Rows are points. Two turns around zero, p and q, are shown by what they do to some points. Write where each new point lands after one turn and then the other. Backwards means that the second turn is done in reverse. Each puzzle has new turns, and all numbers are rounded.

Turn p:
-34 16 -18 => -32 -25 9
15 -32 48 => 16 57 7
17 18 -8 => 8 -12 -22
2 -2 -22 => 8 -20 6
Turn q:
-24 -27 -29 => -40 -15 -19
19 32 9 => 26 27 8
-29 -17 -1 => -27 -18 9
34 12 21 => 41 6 1
Where do these land?
p, then q: 0 1 32 => -7 30 10
q, then p: -28 10 -7 => -30 7 3
p, then q: 17 -47 0 => 49 7 8
p, then q backwards: 11 36 -25 => 12 -43 -10

Turn p:
10 21 -2 -1 => -12 17 -4 9
21 7 -22 17 => -7 2 -33 12
10 12 16 25 => -3 -3 1 33
-48 -33 24 -8 => 14 -37 44 -24
-3 -23 8 -22 => 24 1 11 -20
-2 -17 -9 -27 => 14 6 0 -30
12 32 -15 16 => -28 12 -19 19
Turn q:
-29 -14 -32 -5 => -25 7 6 -37
-16 -18 -4 -14 => -10 -16 4 -20
20 18 22 -16 => 17 -11 16 28
20 -12 17 -11 => 23 -20 -1 5
29 9 6 1 => 26 6 3 15
-23 16 -9 46 => -29 35 -29 8
Where do these land?
q, then p backwards: -12 5 -8 8 => -1 15 -8 -5
p, then q: -6 -12 19 -29 => 18 -17 12 25
q, then p: 17 35 -8 -9 => -5 4 13 38
p, then q backwards: -30 24 29 -24 => -12 28 -30 -32
p, then q: 4 -11 -4 29 => 7 8 -19 -23
q, then p: 15 -29 -7 39 => -16 25 -37 -20
q, then p: 11 -10 -22 -12 => 11 25 9 -1

Turn p:
1 6 -8 1 -9 11 => -7 14 -2 -2 3 -5
-6 -3 23 5 0 9 => -15 -12 10 15 3 0
10 4 -11 -1 -12 -9 => 10 16 4 -8 -2 6
28 -8 -14 -9 4 -11 => 11 5 -11 -18 -4 25
-26 -1 13 -17 27 23 => -24 -32 -12 -1 -3 -25
1 14 -14 11 -2 -3 => 11 13 -3 -2 13 -7
1 7 7 6 0 -8 => 6 -3 10 2 7 1
6 0 -11 -8 -13 -17 => 14 12 6 -11 -11 5
-16 -19 15 13 5 5 => -5 -14 -2 28 -7 -2
Turn q:
-11 -4 8 11 17 -7 => 14 -4 5 -11 16 -6
9 1 5 -14 -11 23 => -21 6 -17 -5 -13 2
9 -11 -12 -18 -2 8 => -2 0 -7 1 -26 -6
-8 13 18 11 4 -18 => 2 7 18 -6 24 6
-8 8 -6 -11 10 0 => 4 12 0 3 0 -15
1 -20 -19 -4 -12 -13 => 4 -20 12 13 -20 -2
-13 10 6 14 4 20 => -6 0 -19 -2 22 -5
21 4 -1 11 -9 -14 => 5 0 8 7 -3 27
Where do these land?
p, then q: 7 1 -12 0 -10 48 => 5 10 3 28 25 -33
p, then q backwards: 9 -1 -13 -7 8 1 => 8 -3 7 3 8 13
q, then p: -9 -8 0 -3 -13 0 => 4 -5 3 12 -11 -3
q, then p: -24 4 -3 -1 12 -12 => 16 -19 8 -2 7 13
p, then q: 3 11 10 4 -14 -15 => -6 10 0 -19 6 11
p, then q: 7 -4 3 13 3 -11 => 5 -1 -14 -6 -1 10
p, then q: 8 -3 14 -5 14 -10 => -2 -12 -9 -15 -12 -4

Turn p:
13 8 22 4 -13 22 4 14 => 12 3 17 -26 -4 -8 17 11
-9 -4 -10 -3 6 -12 7 -1 => -7 -3 -12 14 1 -4 -4 0
12 -15 2 -3 3 -29 3 -24 => 10 9 -12 8 5 -5 -37 -5
2 13 -4 -9 -13 9 -7 24 => 0 -1 10 -1 -21 8 19 14
-9 -22 -19 -4 21 6 -7 -2 => -9 -30 -9 9 5 9 -6 -14
7 -17 -15 7 18 -10 20 -12 => 7 -10 -31 5 10 -10 -11 -13
-10 7 16 3 2 4 -12 19 => 0 -3 25 7 0 -5 14 4
-14 15 9 -25 14 1 -10 -6 => -10 -2 11 11 19 17 -3 22
21 3 6 19 -28 0 0 -16 => 12 28 0 -25 -11 -2 -8 -14
8 29 11 11 -11 7 -10 6 => 11 23 17 -7 -2 8 20 3
-22 -17 -18 0 1 1 11 -3 => -25 -13 -16 5 -2 -8 -2 -9
Turn q:
7 0 19 0 5 -13 -4 -13 => 6 10 7 -7 -13 3 -3 -19
-23 6 13 2 -37 -4 7 0 => 4 -27 6 -29 -11 -3 18 9
0 8 3 2 12 13 14 11 => -2 12 8 8 8 -14 10 8
25 14 -17 -17 -2 -6 12 -6 => 13 5 8 -4 32 10 -13 -4
-10 -1 -13 2 -1 17 -21 22 => -21 -1 -16 9 0 10 8 23
40 5 -33 18 7 -2 -15 -7 => 6 5 -25 25 31 23 -3 -24
-10 -4 15 0 3 6 -7 -20 => -13 1 -1 -11 -14 -10 -4 -14
-19 -1 0 0 1 -9 -5 16 => 5 0 -7 -1 -15 0 3 21
5 -17 16 -9 -10 -9 7 -2 => 4 -10 22 -1 -13 5 -6 -6
-16 -9 -3 3 22 8 11 -2 => -4 6 -4 11 -6 -26 -8 6
Where do these land?
q, then p backwards: -3 -6 -11 1 -33 14 -8 -14 => -11 -21 -12 -7 14 28 1 -4
q, then p: -13 35 -2 -7 13 8 -7 -4 => -4 3 -13 23 1 16 12 25
q, then p: -9 -1 10 -26 9 -10 1 6 => 4 5 25 1 -11 6 6 15
p, then q backwards: -6 0 48 3 10 10 1 -16 => 9 20 -5 -30 -2 13 35 -6
p, then q: 19 -8 -2 -13 -2 -9 -2 -17 => -17 5 -11 3 7 22 -2 1
p, then q backwards: -1 5 -10 7 -3 -13 -3 16 => 1 -10 9 16 10 -3 -1 8
p, then q: 46 -9 -8 12 13 13 6 12 => 0 -10 21 18 28 20 -22 -20
q, then p: -10 -5 -9 11 10 8 4 5 => 1 4 -7 14 -8 -8 4 -11
p, then q: -11 0 -5 3 -16 -21 -1 28 => 20 -22 -2 -10 -7 3 23 -4
p, then q: -10 -4 -9 3 3 -4 -10 -13 => -12 0 -14 -5 -4 -10 -1 -6
q, then p: 0 -6 -2 5 -3 1 19 -3 => 11 0 1 5 3 -10 -13 -5

Turn p:
-5 5 16 2 31 21 28 -4 -13 => -40 -1 11 -14 3 -9 18 -18 -1
12 2 -13 -8 -26 -28 -8 5 -17 => 26 20 4 24 7 7 -13 3 16
-2 7 -4 -7 6 25 -3 13 -3 => -10 -9 7 -7 14 5 -10 -9 -17
12 -2 15 -12 -34 -25 -29 -14 2 => 26 1 9 30 -6 -1 -7 39 11
36 -3 -4 9 -9 -29 -32 -12 8 => 25 -6 -8 24 -21 -21 -27 15 21
-8 -2 12 27 12 21 22 14 1 => -11 -12 12 -20 -14 4 19 -28 -9
24 9 -21 22 -15 16 25 -33 -4 => -13 -18 -3 -12 -7 23 -11 -10 48
-33 2 -3 -1 13 -3 -14 -3 -2 => 3 -5 -19 3 19 -7 21 1 -15
-22 -29 -1 -17 11 1 -7 7 4 => -8 13 -20 7 -2 5 8 7 -32
-14 9 3 -14 12 1 18 26 24 => 2 18 5 -35 5 -6 4 0 -23
Turn q:
-18 -17 6 6 14 5 -28 2 -14 => -7 -24 -18 5 2 -23 -7 -10 16
-13 5 10 8 -20 -2 -10 -24 -13 => -5 -24 -18 -9 -15 10 8 15 -3
14 -9 10 -25 10 23 14 11 -16 => 5 2 9 17 16 3 -38 9 -5
19 39 -26 -22 22 0 -9 10 -20 => -23 5 11 11 29 39 -6 -25 15
2 11 9 -18 -24 32 6 16 7 => -8 -2 31 2 6 3 -12 35 5
-6 7 17 -5 -3 -10 13 1 14 => 5 9 5 17 -12 1 12 11 -7
-20 -2 -10 -29 12 7 7 -30 1 => 25 -3 -22 11 23 15 5 15 14
-2 -18 2 48 5 -8 4 -3 16 => 3 18 -15 -24 -30 -27 6 -13 -2
18 -26 -1 27 8 -21 -18 -2 15 => 16 -3 1 -17 -21 -21 5 -36 -4
6 10 -17 8 -25 -26 21 19 10 => -12 20 18 -12 3 3 27 -1 -31
Where do these land?
q, then p: 21 -1 -19 -8 -12 -25 -15 7 46 => -32 14 33 -9 -21 -6 10 20 25
p, then q: 2 -10 -9 -3 -4 -20 -14 0 -19 => -10 12 -2 -20 -15 5 3 -14 7
q, then p: -14 14 0 -23 -13 -10 -16 22 10 => -9 7 6 -11 -23 -4 31 -12 -6
p, then q: 27 -14 26 5 23 8 17 -11 -3 => -4 -14 -9 5 -10 -12 34 28 -12
q, then p: 3 -6 35 12 -12 4 15 34 8 => 36 4 24 22 4 -4 25 -1 2
q, then p: -14 -6 23 -5 8 -13 28 -2 -17 => 19 -10 -4 12 10 6 -3 -35 11
q, then p backwards: 12 22 -28 -1 3 -15 2 -21 -11 => -24 -7 -23 5 -13 16 24 4 -6
p, then q: -34 19 1 3 -6 11 -15 -27 -25 => 14 40 -19 2 5 -26 -17 -10 4
q, then p: -10 -19 -18 18 -17 44 6 -1 5 => 14 30 1 -3 15 -23 -21 16 -29
p, then q backwards: 2 3 -13 8 24 1 -20 8 24 => -3 -36 3 15 -3 -2 -3 -7 -16
q, then p: 5 -1 2 -6 7 15 12 -10 -17 => 4 -16 -7 6 8 -4 -15 -6 -13

Turn p:
-11 -3 0 -1 5 -16 5 -7 7 2 -11 => 9 3 11 7 9 13 1 -3 1 9 6
8 18 16 2 -14 23 -13 -2 16 -9 3 => -4 2 -31 0 8 -2 8 9 10 -12 -21
5 0 4 8 2 -9 15 14 -5 1 -9 => 0 -9 12 9 -6 -6 -4 8 10 12 1
-7 0 -1 -6 5 25 0 1 20 -5 12 => -7 4 -14 -4 5 -6 28 -4 -9 -1 -9
9 -9 0 2 24 -7 -2 -7 -6 7 -4 => 14 -17 15 1 0 1 -4 -6 -13 -5 0
12 -2 -15 14 -4 -16 5 -1 -2 7 -4 => -5 -3 23 -8 3 0 -14 -2 10 1 -3
-3 1 2 -12 -10 22 -24 10 12 -8 -3 => 12 15 -27 -10 -7 -7 14 -3 5 -5 -10
8 -2 -1 -12 0 -14 10 -1 -5 8 5 => -2 -8 7 1 6 -5 -6 -4 4 -3 19
8 7 -13 2 12 -15 12 -5 -18 -11 -1 => -4 1 26 13 -5 -3 -9 6 -5 -14 7
-11 0 -5 -3 -3 5 7 -7 -15 12 -3 => -9 2 -2 8 -8 6 -9 -15 -6 5 6
-11 2 0 3 10 -12 -5 5 -4 8 9 => 5 3 4 -1 7 -5 -10 2 -15 10 5
-8 -12 13 2 -26 13 -11 -1 1 -12 5 => -6 6 -26 -15 -11 15 5 11 7 2 0
Turn q:
2 6 6 -2 -1 -12 14 21 9 20 6 => -3 -1 2 22 2 23 -12 -2 -1 11 8
-14 0 0 3 -4 10 -3 1 -1 5 7 => 3 -14 4 6 -1 -9 -5 -3 4 -4 1
7 -1 0 3 -10 -1 6 2 -6 15 -19 => -13 8 0 10 -8 8 6 -14 -5 -10 1
6 6 -4 6 -2 1 -10 -7 21 6 -3 => 3 12 11 2 15 -3 1 -10 11 2 -3
7 4 -3 5 -12 12 7 -2 4 -5 3 => 2 11 0 9 0 -8 -3 8 6 -11 1
1 2 -1 -8 -11 -12 -5 -11 -3 -4 1 => -1 4 3 2 -5 -5 10 3 -4 9 -15
4 8 25 -12 4 -10 -5 -1 -6 -3 5 => -6 -6 -1 -8 -10 15 3 11 13 13 -12
6 -22 0 11 21 -8 -5 -12 -6 -5 7 => 22 0 -16 -22 0 3 2 -10 -6 2 -4
-5 11 -5 3 -1 4 -3 -10 3 -7 4 => -2 1 -1 -1 6 -16 0 3 7 4 -3
0 -16 -3 10 4 2 -3 48 1 -7 3 => 6 -16 1 1 20 25 -15 13 -21 -22 10
-17 7 -4 -36 -4 22 7 -18 -4 0 5 => -3 -9 17 2 -26 -26 13 13 9 11 18
7 2 -6 6 14 -5 -6 -3 -10 -5 -1 => 0 0 -16 -11 8 0 9 -2 -2 2 0
-3 -7 -3 11 2 -3 7 -8 -2 -11 -17 => -7 11 -6 -13 -3 -8 -7 -8 -11 -6 -3
Where do these land?
p, then q: 8 -8 -3 -13 7 -10 23 -6 -8 5 -16 => 23 4 -1 -2 -8 -1 -17 -3 14 -5 -15
p, then q: 9 14 -16 -15 -5 6 2 4 -13 9 1 => 0 3 -1 -5 8 -14 -2 1 -1 17 -23
q, then p: -7 9 4 17 -2 -8 0 -4 20 -3 -6 => 21 5 -3 7 12 6 -6 -6 -9 -3 -10
p, then q: 6 -9 5 1 8 0 2 13 21 1 -8 => 4 17 2 2 -9 17 -4 -8 -3 4 11
q, then p backwards: -4 -12 2 -9 -12 6 -6 -13 -10 11 -8 => 7 -11 -14 -3 11 16 5 3 -4 -5 -9
q, then p: -10 -2 -19 -18 1 -13 5 -1 -8 17 4 => -20 -17 5 -5 -3 6 -18 -6 -6 9 7
q, then p: -7 10 17 7 12 11 -6 8 5 -8 4 => 18 5 -5 -13 3 -3 19 -2 -4 3 1
p, then q backwards: 3 5 7 7 1 -7 -23 11 0 -17 1 => 10 -9 3 2 -5 3 3 -3 2 -25 16
p, then q: 3 0 2 4 12 1 -2 -7 21 -15 2 => -9 8 -9 -9 -7 9 -9 6 -4 -5 17
p, then q backwards: -1 4 -5 25 14 4 -4 1 6 -4 3 => -5 -4 3 -3 -16 -16 -12 0 2 -14 -1
q, then p: -7 -6 -4 -3 -22 13 9 0 -21 -4 9 => -6 7 12 -11 -15 5 -9 20 16 6 3
q, then p: 7 -6 8 -3 -15 -4 0 -8 -12 8 13 => -9 -3 5 -1 -7 5 -2 -1 23 3 -11

Turn p:
4 -34 0 11 -20 19 -10 -1 -7 -6 -33 5 => 9 12 -13 -15 -12 -16 15 12 0 21 18 -34
-9 7 45 -9 10 -9 -36 4 21 -8 6 -6 => -16 -2 19 -13 -24 -3 8 -25 -3 5 28 37
-10 -1 -17 13 13 -8 -6 -9 -25 -19 17 13 => 2 2 24 4 4 22 -2 25 15 -16 5 -9
17 7 39 -19 -22 -6 -11 0 -8 26 12 6 => 12 -15 -7 21 -9 -21 23 -7 8 17 6 38
-21 -8 -1 -2 -21 19 4 10 -7 -18 0 11 => 7 5 -1 -15 -26 4 19 9 5 -5 -15 -15
2 -10 -2 -14 -11 9 4 -13 -10 -17 -20 -14 => 11 7 -26 2 -17 9 -2 2 -3 0 14 -15
-6 12 -48 -3 -5 -37 9 1 23 -8 18 -17 => -6 34 9 14 11 28 -36 5 -17 1 -33 9
-1 27 5 8 17 0 20 -7 -9 31 17 -28 => -27 -13 -19 22 31 2 3 -8 5 -22 -8 18
-13 3 0 -5 5 8 35 -7 9 -3 -3 12 => 3 -22 -13 -15 -1 4 -6 9 -16 -14 -19 -4
17 2 -14 13 7 9 -2 -17 42 7 1 19 => -10 -22 16 -6 14 5 -15 -10 -23 33 -9 -14
-3 32 -13 -13 6 27 -12 2 9 6 -17 -8 => -17 -9 -2 19 -16 -6 -9 -33 -2 -8 -7 -22
-2 -22 -22 -9 5 -7 -6 17 -4 -22 15 -9 => 21 32 13 -8 5 20 1 -3 0 -9 -1 -5
8 -22 7 -2 6 -6 -13 11 -6 11 -30 -11 => 6 19 -9 -5 5 -28 -1 -5 -3 2 27 -6
15 12 2 19 0 8 8 11 0 -8 1 16 => 0 -16 5 -12 5 -3 -7 -1 23 8 -12 -6
2 -7 20 11 9 -25 15 1 -29 27 16 12 => 7 -11 2 6 28 -19 11 30 12 -13 5 29
Turn q:
12 -6 25 -21 20 -3 21 -11 7 1 10 -13 => -16 -19 15 8 -21 4 3 20 5 14 -21 9
-14 -4 28 -18 11 3 4 12 -1 -25 27 -19 => -24 -20 0 10 2 19 20 26 -5 -2 2 28
-9 2 20 -20 9 38 14 -7 -2 -19 -6 2 => 13 -7 25 16 -1 23 -4 35 -10 0 6 7
-29 3 -3 -16 -5 12 16 -16 22 -1 11 4 => 14 -3 -7 -1 -1 -3 0 36 -6 -23 -17 0
-18 35 -9 21 3 -17 -18 -9 -6 30 -16 14 => 25 30 -28 -8 -22 -23 6 -9 12 5 20 -10
23 24 -29 15 -17 -3 -17 2 -7 16 2 -1 => -1 22 -22 -26 9 2 -16 -20 6 16 7 -20
13 1 -33 20 14 -8 -14 21 6 11 -9 13 => 0 32 8 -18 15 -15 11 -28 7 4 -1 -10
7 2 -30 26 -11 -15 12 7 -25 3 -8 12 => 15 14 -12 -4 17 -18 -12 -33 -17 16 -1 3
-7 -13 -1 -24 4 -3 -7 -13 -4 -16 -10 -15 => -2 -8 11 -1 -13 15 -12 -1 2 -20 -2 22
11 -20 -10 9 -11 -3 -15 14 -18 27 4 11 => -23 15 -3 10 10 -20 -15 -22 -3 -1 10 -16
6 -21 30 -7 5 8 1 -19 10 -34 17 5 => -4 -24 8 32 3 33 11 9 6 -8 -19 4
14 13 -8 8 -21 -25 -9 25 4 16 -21 14 => 6 -2 -7 -17 15 -29 -5 -23 25 10 18 -10
-9 -15 19 8 0 17 10 -8 14 -10 -3 -26 => -1 -27 13 0 -12 15 14 9 -22 -11 -2 -8
Where do these land?
p, then q: -7 14 2 -8 8 31 -12 12 11 -13 -1 12 => 4 -31 -1 6 -16 13 -17 3 -5 -15 -6 -4
p, then q backwards: -29 2 15 16 1 -2 4 4 22 -10 10 3 => 3 -4 -11 -13 16 -2 2 8 10 -1 9 -35
q, then p: 20 -6 5 -6 7 25 5 -4 8 -12 -27 27 => -14 -16 -9 -15 11 -8 7 -26 12 17 22 16
q, then p: 11 -23 21 25 5 2 -6 -26 11 21 11 -28 => -13 26 -42 1 -13 8 21 21 -3 0 -2 -13
q, then p: 13 5 -8 -23 -32 24 7 4 23 -23 -9 -27 => 31 8 7 -12 -8 1 26 -36 -10 -14 26 -8
p, then q: -15 17 -17 -18 16 10 -2 -11 0 6 -8 27 => -8 -26 0 14 -2 16 3 -27 -13 -6 16 4
p, then q: -8 27 -33 -10 15 -1 20 5 -27 -21 -11 5 => 3 -13 11 -21 12 42 16 -21 5 -17 18 -4
q, then p: 9 -25 13 -6 1 -6 6 4 -12 -21 -4 19 => -15 -16 11 -22 11 -5 4 14 0 10 19 -4
p, then q backwards: -2 -18 -4 -35 13 -8 6 -14 -16 16 -7 -17 => -40 -5 -2 18 -14 12 -6 -4 -19 -7 -1 13
p, then q backwards: -2 1 -1 4 -14 9 -9 4 17 -12 -24 5 => 15 9 -2 7 3 -3 3 -8 -3 27 -6 -14
p, then q: 2 -15 16 4 -17 -10 -19 21 -13 10 -1 -22 => 17 5 -22 -11 4 -17 7 16 14 19 -19 1
p, then q: 5 38 4 13 6 -20 1 -5 18 18 18 -13 => 24 23 3 27 -9 -12 19 -4 3 -26 9 -7
p, then q backwards: 11 -18 -11 8 12 -7 11 5 22 16 7 -8 => 7 -2 -26 10 -8 8 14 19 -7 -11 9 5
q, then p: -14 -15 19 27 -14 -17 4 8 -36 23 22 19 => -27 19 15 14 30 10 -10 45 7 -4 -6 -4
p, then q: 7 14 -21 10 -7 -29 -16 -7 -28 2 25 -2 => 11 4 5 1 11 -1 44 5 4 12 17 -27
